Each row is a point. Each copy is the shape, with its points in the same order, stretched, turned, moved and blurred by noise. Some copies are also mirrored. Which?

Shape (6 x 2):
[[-4, -15],
[60, -52],
[12, 29],
[-33, 82],
[45, 25],
[14, -25]]
Copy 1 (6 x 2):
[[16, 1],
[16, -95],
[-38, 11],
[-46, 91],
[-47, -13],
[9, -34]]
Copy 1 is: mirrored
Copy 2 (6 x 2):
[[21, -9],
[84, 32],
[-1, 40],
[-69, 32],
[11, 73],
[41, 7]]
Copy 2 is: only turned
Copy 3 (6 x 2):
[[-11, -18],
[-82, -27],
[-2, 32],
[61, 51],
[-34, 36],
[-30, -20]]
Copy 3 is: mirrored

Shape (9 x 4):
[[10, 41, -39, 40],
[27, -25, 18, 35],
[24, -30, -51, 17],
[1, -42, -40, 21],
[12, 72, -39, 35],
[2, -29, -60, -64],
[-9, -33, 50, 36],
[-10, -28, 52, 10],
[24, -6, 44, 27]]
Copy 1 (9 x 4):
[[-3, -3, -6, -78],
[1, -31, 23, -11],
[10, -38, -32, -33],
[-8, -31, -34, -17],
[3, 8, 5, -95],
[59, -17, -73, -9],
[-15, -6, 35, 11],
[1, 15, 30, 13],
[6, -12, 41, -12]]
Copy 1 is: mirrored
Copy 2 (9 x 4):
[[-6, 37, -11, 57],
[17, -34, 13, 27],
[57, 14, 2, 37],
[59, 11, 16, 41],
[-33, 50, -18, 50],
[63, 38, 22, -30],
[2, -42, 50, 30],
[-1, -46, 51, 15],
[-4, -39, 17, 27]]
Copy 2 is: mirrored

Shape (13 x 8):
[[31, -16, -25, 32, 15, 2, -11, -11],
[16, 23, 3, 65, -22, 1, -37, 21],
[42, 33, -66, 22, -36, 8, 46, -49],
[-74, -36, -12, -16, 50, 13, -54, 61],
[-47, -8, 36, 87, -17, 39, -1, 5],
[26, 33, -54, 21, 11, -29, -17, -26],
[-34, 38, 35, -11, 14, -39, -52, 24],
[35, -52, -13, -12, -29, 42, 13, 40],
[3, -9, 17, 37, 1, 46, 19, 58],
[-28, -36, -57, 6, 2, -40, 53, -27],
[15, 47, 49, -16, 40, 26, -32, -23],
[-20, -40, 3, 79, 32, -56, 30, -52],
[26, 42, 2, 11, -6, -27, -58, -50]]
Copy 1 (13 x 8):
[[24, 18, -1, 5, 1, -22, -31, -3],
[19, 58, -20, 24, -20, 26, 21, 1],
[-15, 19, 63, 57, -8, -56, 2, -49],
[-57, 5, -84, -10, 41, 13, -25, 95],
[1, 6, -72, 43, 25, 56, 13, -34],
[-6, 71, 25, 5, -5, -52, -7, 1],
[-51, 56, -28, -52, -2, 32, 26, 41],
[-12, -62, 1, 54, -42, 4, -34, 43],
[16, -32, -23, 41, 10, 34, 23, 33],
[-48, -21, -34, 13, 12, -85, 1, -27],
[-23, 36, 60, -53, 38, 52, -10, 13],
[26, 10, -68, -40, 28, -37, 12, -69],
[-27, 86, 36, -36, -20, 10, -16, -19]]
Copy 1 is: mirrored
Copy 2 (13 x 8):
[[66, -1, -30, 19, -13, 24, 5, -23],
[47, 50, -14, 51, -1, -18, -40, -28],
[57, 61, 27, -46, -59, 50, 41, -24],
[-37, -35, -90, 80, 34, 53, -23, 25],
[-29, 30, 19, 79, 30, -7, 3, -59],
[72, 42, -45, -23, -13, 23, -4, -21],
[-23, 30, -52, 11, 35, -8, -73, 8],
[16, -57, 28, 48, -52, 45, -6, 18],
[7, 7, 29, 70, 15, 32, 2, 21],
[-6, -3, -29, -20, -58, 11, 79, 7],
[20, 20, -1, -18, 81, 61, -64, -13],
[30, 0, -40, 1, 15, -50, 69, -41],
[50, 44, -39, -30, 17, 6, -70, -57]]
Copy 2 is: only turned

Shape (15 x 11):
[[-11, -28, -17, -30, 12, -5, 17, 21, -1, 8, -40],
[15, 46, 4, 33, -6, 15, -13, 32, 2, 33, 42],
[-58, -4, -9, -21, -2, 51, 20, -20, -9, 23, -26],
[-16, -67, -3, 0, 12, 21, 14, -9, 29, -2, -3],
[4, 29, -9, 54, 30, -37, -33, -9, -25, -11, 40],
[34, 16, 44, 30, 19, -8, 2, -14, -7, 12, 16],
[27, -58, 11, -38, -34, 2, -20, 26, -24, 7, 15],
[-11, -45, 21, -2, -30, 5, -11, -4, -28, 33, 22],
[-35, -32, -41, -1, -33, 13, 14, -37, 22, 29, -68],
[-38, -16, -4, 27, -20, 54, -21, 8, 29, 13, -36],
[48, 59, -6, 64, 4, -3, 12, -21, -28, -42, 37],
[19, -46, -2, -50, -17, -3, -14, 9, -8, -4, 65],
[-14, -42, -44, -4, 3, 45, 10, -26, 24, 60, -35],
[16, 95, 9, 41, 14, -23, -21, -50, 26, -21, 9],
[-12, -73, 17, -21, -48, -16, 29, 45, 2, 28, 56]]
Copy 1 (15 x 11):
[[1, -13, -26, -12, 12, -35, 37, 7, -3, -23, -41],
[4, 28, 38, 0, 4, 24, -35, 52, -18, 16, 3],
[-9, -17, -2, 27, 44, -19, 47, -48, -8, 24, -18],
[-13, -51, -18, 22, 0, -11, 39, 8, 21, -26, 4],
[-62, 12, 45, -8, 0, 1, -39, 49, 25, -4, -37],
[8, -20, 55, 10, -9, 6, -40, 25, -4, -30, -31],
[-2, -58, -38, -26, -32, 8, -14, 12, -35, -40, -11],
[-19, -67, -14, 22, -2, -9, -31, -3, -34, -16, -9],
[-10, -28, -59, 54, 46, -24, 33, -14, 8, 7, -58],
[-15, -6, -11, 50, 69, 14, 24, 7, -6, -6, -5],
[-42, 54, 65, 13, -34, 34, -12, 36, 7, -7, -53],
[-5, -54, -31, -38, -54, 19, -15, -2, -2, -18, 11],
[15, -56, -28, 38, 40, -3, 49, 13, 3, 34, -26],
[-1, 56, 57, 3, 21, 34, -51, 11, 52, 3, -63],
[-1, -46, -55, 6, -54, -31, -34, 8, -22, -30, 43]]
Copy 1 is: mirrored
Copy 2 (15 x 11):
[[-34, 15, -27, -33, -2, -21, 8, 22, -8, 38, -23],
[6, -16, -25, 14, 42, 32, 4, 14, -40, -18, 31],
[-27, 24, -32, 15, -43, -32, 13, -16, -31, 17, 5],
[-25, -26, -28, 10, 5, -64, 6, 17, 13, 27, -11],
[20, 3, -15, -8, 55, -19, -27, 14, -48, -66, 5],
[43, -30, -14, -6, 38, -15, -17, -14, -43, 0, 8],
[-28, -71, -14, -37, -3, 5, -11, 6, 16, 9, -2],
[-30, -58, 1, -13, 6, -23, -9, -18, -22, -1, 21],
[-64, 29, -24, 22, 6, -50, -31, -27, -10, 43, -11],
[-33, -5, -18, 60, -15, -27, -30, 35, -13, 34, -9],
[55, -10, -60, 23, 59, 18, -19, -31, -41, -71, -23],
[-14, -55, -34, -38, 7, -7, 18, -8, 25, -28, 23],
[-63, 4, -52, 10, 14, -57, -10, -3, -22, 54, 23],
[68, 52, -23, 33, 47, -3, -51, -31, -28, -46, 13],
[-51, -71, 7, -26, 26, -6, 54, -7, 19, 3, 10]]
Copy 2 is: mirrored
Copy 3 (15 x 11):
[[-12, -45, 0, 5, 25, -45, -17, 7, -6, -11, -9],
[29, 38, 32, 7, -15, 4, -53, 6, 18, 8, 10],
[-18, 4, 0, -12, 23, 5, -17, 14, -2, -4, -63],
[3, -44, 18, -9, 45, -6, -11, -28, 2, 5, -20],
[15, 66, 7, 28, 27, -13, -26, -26, -7, -8, 40],
[38, 30, 11, 34, 8, -12, 4, -8, 20, 28, -8],
[1, -54, 7, 19, -14, 12, 4, -3, -30, 22, 17],
[-10, -5, 10, 19, 0, 20, -2, -11, -20, 53, -5],
[-33, -32, -14, 2, 16, -54, -37, -49, -20, 8, -68],
[9, -12, 28, 14, 21, 3, -53, -27, -11, -18, -65],
[47, 83, 20, 9, -9, -32, 19, -17, -2, -24, 20],
[7, -41, -6, -26, -6, 34, 13, -2, -7, 18, 50],
[3, -35, -11, -19, 28, -24, -51, -22, -27, 35, -62],
[34, 78, -28, 23, -5, -40, -20, -31, 48, -30, -5],
[-29, -64, 46, -14, -10, 14, 4, -13, 4, 46, 31]]
Copy 3 is: mirrored
Copy 4 (15 x 11):
[[-28, -47, -4, 29, -6, 21, 27, 31, -12, 26, -9],
[26, 41, -9, 3, 11, -3, -24, 41, 8, 20, 41],
[-65, -4, 9, 33, -16, 10, 24, -8, -27, 40, 22],
[-19, -31, -4, 25, 6, 32, 40, -13, 41, 23, 15],
[44, 16, -30, 3, 1, -28, -1, 24, 8, -50, 45],
[64, 5, 22, 2, 19, -14, 10, 3, 4, 4, 28],
[14, -46, -14, -11, -8, 63, -14, 10, -8, 29, 32],
[9, -28, -15, 1, -26, 22, 0, -9, -7, 36, 60],
[-35, -18, -35, 56, -39, 3, 34, -19, -12, 38, -33],
[-22, 13, -9, 79, -1, 27, 5, -6, 9, 26, 19],
[69, 76, -1, -17, 17, -2, 25, 26, -2, -46, 8],
[-6, -28, -10, -55, -4, 56, -18, 5, 24, 16, 35],
[-45, -26, -44, 37, 9, -1, 33, -25, -1, 62, -1],
[50, 68, 18, 6, 5, -51, -17, 0, 7, -47, -23],
[-1, -37, -6, -29, -45, 61, 6, 34, 41, 60, 54]]
Copy 4 is: only turned

Shape (15 x 12):
[[1, 23, 37, 1, -28, -30, -46, 4, 43, 19, 48, 18],
[-29, -22, -25, 40, 5, 20, 48, -2, -31, 28, -16, -12],
[17, 40, 33, 12, -20, -35, 22, 38, -21, -41, -39, 29],
[3, 54, 29, -28, 23, -9, 16, -28, -37, -28, -27, -3],
[-16, -31, -57, 16, -49, -33, 30, 3, -40, 19, -51, -13],
[-29, -16, 30, -26, 3, -21, 25, 27, 31, 49, -17, 8],
[21, 18, 18, -11, 20, 2, 52, 27, 44, 45, 39, -48],
[-13, -26, -40, 42, 12, 58, -50, 12, -15, 7, 50, -12],
[0, 37, 12, 41, -12, -5, 30, 10, 53, -36, 9, -19],
[59, 64, -52, 46, -25, 7, -29, 19, 39, -45, -63, 11],
[62, 2, -16, 29, 2, 58, 31, -23, 54, -4, -12, 7],
[-28, 3, 7, 37, 56, 36, 14, -30, -2, 39, 43, -24],
[-17, -13, -6, -35, -40, 36, 25, 9, 14, 18, -47, 10],
[24, 6, 15, 34, 49, 35, -35, -38, -31, -33, -18, -47],
[39, -13, -52, -6, 55, 3, -4, -25, 46, -16, 14, -26]]
Copy 1 (15 x 12):
[[3, 50, 20, -2, 8, 13, -63, 49, 29, 40, -6, 1],
[2, -72, 14, 5, 5, 9, 45, 11, 7, -24, 33, 20],
[-3, 33, 13, 48, -35, -23, 11, -30, 32, 1, 25, -54],
[-39, 6, -24, 9, 0, 19, 12, -52, -33, -3, -3, -45],
[36, -57, -8, 13, -32, 1, 53, -3, 74, 19, -1, 9],
[-61, -30, 20, 23, 15, 19, -33, -3, 59, 10, -10, -10],
[-22, -48, -29, 18, 34, 82, -44, 36, 28, -28, 29, -44],
[45, -41, 20, -26, -13, -31, -23, 92, -27, -51, 2, 46],
[6, 26, 3, -15, -1, 24, 17, 13, 41, -37, 50, -55],
[69, 63, 10, 56, -59, 12, 53, 6, 44, -84, -34, -39],
[50, 0, 32, 4, -39, 80, 8, -7, -6, -91, -1, -10],
[-21, -51, 4, -16, 62, 27, -3, 34, -49, -35, 36, 29],
[-36, -35, 36, -9, -64, 35, 9, -1, 35, -17, -40, -18],
[39, -33, 13, -23, 29, -16, 5, -14, -54, -65, -15, -32],
[36, -9, -47, -5, 8, 46, -30, -14, 30, -86, -10, -4]]
Copy 1 is: mirrored
Copy 2 (15 x 12):
[[36, -6, -9, 23, -50, -29, -41, -29, 22, 24, 4, 20],
[-41, 1, -9, 11, 20, 11, 27, 46, -57, 8, -14, -41],
[-13, 22, 36, 32, 35, -44, -31, -25, -42, -31, -32, 40],
[8, 42, 35, -39, 46, -16, -46, -14, -30, -13, -56, 1],
[-83, 34, -6, 3, -37, 23, 30, 24, -63, -22, -23, 10],
[-44, -27, 24, 7, -4, -35, -14, 23, 32, 21, -1, -17],
[39, -38, 59, -2, -7, -37, 2, 57, 6, -5, 3, -47],
[28, 1, -62, 19, -8, 64, -24, 58, -43, 8, 43, -10],
[48, 9, -10, 38, 20, -53, 13, 0, -12, -36, -15, -40],
[28, 95, 38, 48, 29, -7, 10, -11, -36, -81, 28, 21],
[47, 5, 47, 56, 15, 45, 38, 17, 1, -40, -2, -45],
[35, -30, -9, -20, 33, 29, -1, 28, -41, 52, 7, -66],
[-37, 29, 8, 34, -3, -1, -4, 53, 19, -9, -32, -19],
[38, 43, -10, -26, 31, 46, -47, -17, -56, -41, 10, -58],
[30, 5, 19, -32, 18, 30, 22, 20, 16, -55, 21, -30]]
Copy 2 is: mirrored
Copy 3 (15 x 12):
[[3, 16, 31, 10, -7, 11, -6, -6, 57, -33, 10, 9],
[8, -41, 13, 10, -2, -39, 44, 23, -32, 13, 21, -41],
[21, -9, -23, 18, -20, -33, -32, 15, -14, -37, -63, -15],
[16, 35, -28, 12, 35, -27, 10, -22, -24, -4, -33, -19],
[3, -31, -18, -27, -48, -43, 26, 34, -35, 45, -2, 6],
[0, -6, 50, -11, 33, -49, 43, 42, 46, 1, -27, -1],
[30, -12, -2, 30, 16, -39, 79, 2, 90, -21, 7, -58],
[13, -21, 0, -3, -2, 47, 12, 15, -22, -3, 87, -56],
[-18, -24, -24, 67, -21, -35, -10, -1, 46, -31, 1, -68],
[8, -15, -83, 74, -58, 47, -20, 24, 7, 26, -46, -42],
[8, -70, -48, 67, 5, 44, 49, -34, 40, -10, -31, -51],
[18, -8, 31, 42, 52, -17, 50, -7, 2, -5, 61, -50],
[-25, -16, 8, -28, -10, -7, 48, 22, 5, 24, -47, -32],
[39, -10, -33, 28, 50, 21, -27, -37, -19, 21, 32, -58],
[3, -24, -73, 47, 48, 24, 39, -9, 47, 6, 35, -18]]
Copy 3 is: only turned
Copy 4 (15 x 12):
[[-5, 7, -35, -40, 24, -59, -63, -9, -3, -13, 38, 46],
[-28, -24, 58, 38, 10, 32, 1, 31, 38, 43, -30, 1],
[9, 36, 19, 59, -3, -50, 54, 2, -19, -55, -15, 45],
[38, 17, 42, -7, 15, -16, 65, -17, -32, 8, -17, 17],
[-22, -21, 16, 62, -82, -13, 22, 23, 32, 46, -27, -8],
[5, -32, 59, -24, -12, -26, -35, 14, 20, -21, -3, 74],
[24, 19, 60, -23, 47, -25, -26, 35, 91, 16, 22, 23],
[-70, -38, -32, -39, 59, 39, -28, 29, 31, 15, -12, -49],
[-13, 76, 13, 21, 41, -15, -20, 5, 43, -4, -40, 35],
[34, 64, -88, 60, 0, 22, 41, 39, 21, -28, -60, 3],
[48, 18, 0, 41, 55, 63, -23, -18, 79, 10, -35, -4],
[-19, -30, 42, -34, 90, 31, -36, 26, 26, 60, -15, 8],
[12, -12, 50, -2, -52, 40, -2, -16, 27, -17, -4, 24],
[16, -5, 14, -12, 86, 15, 22, 15, -18, 28, -66, -68],
[13, -11, -29, -29, 55, 7, -2, -5, 88, 32, -78, -18]]
Copy 4 is: only turned
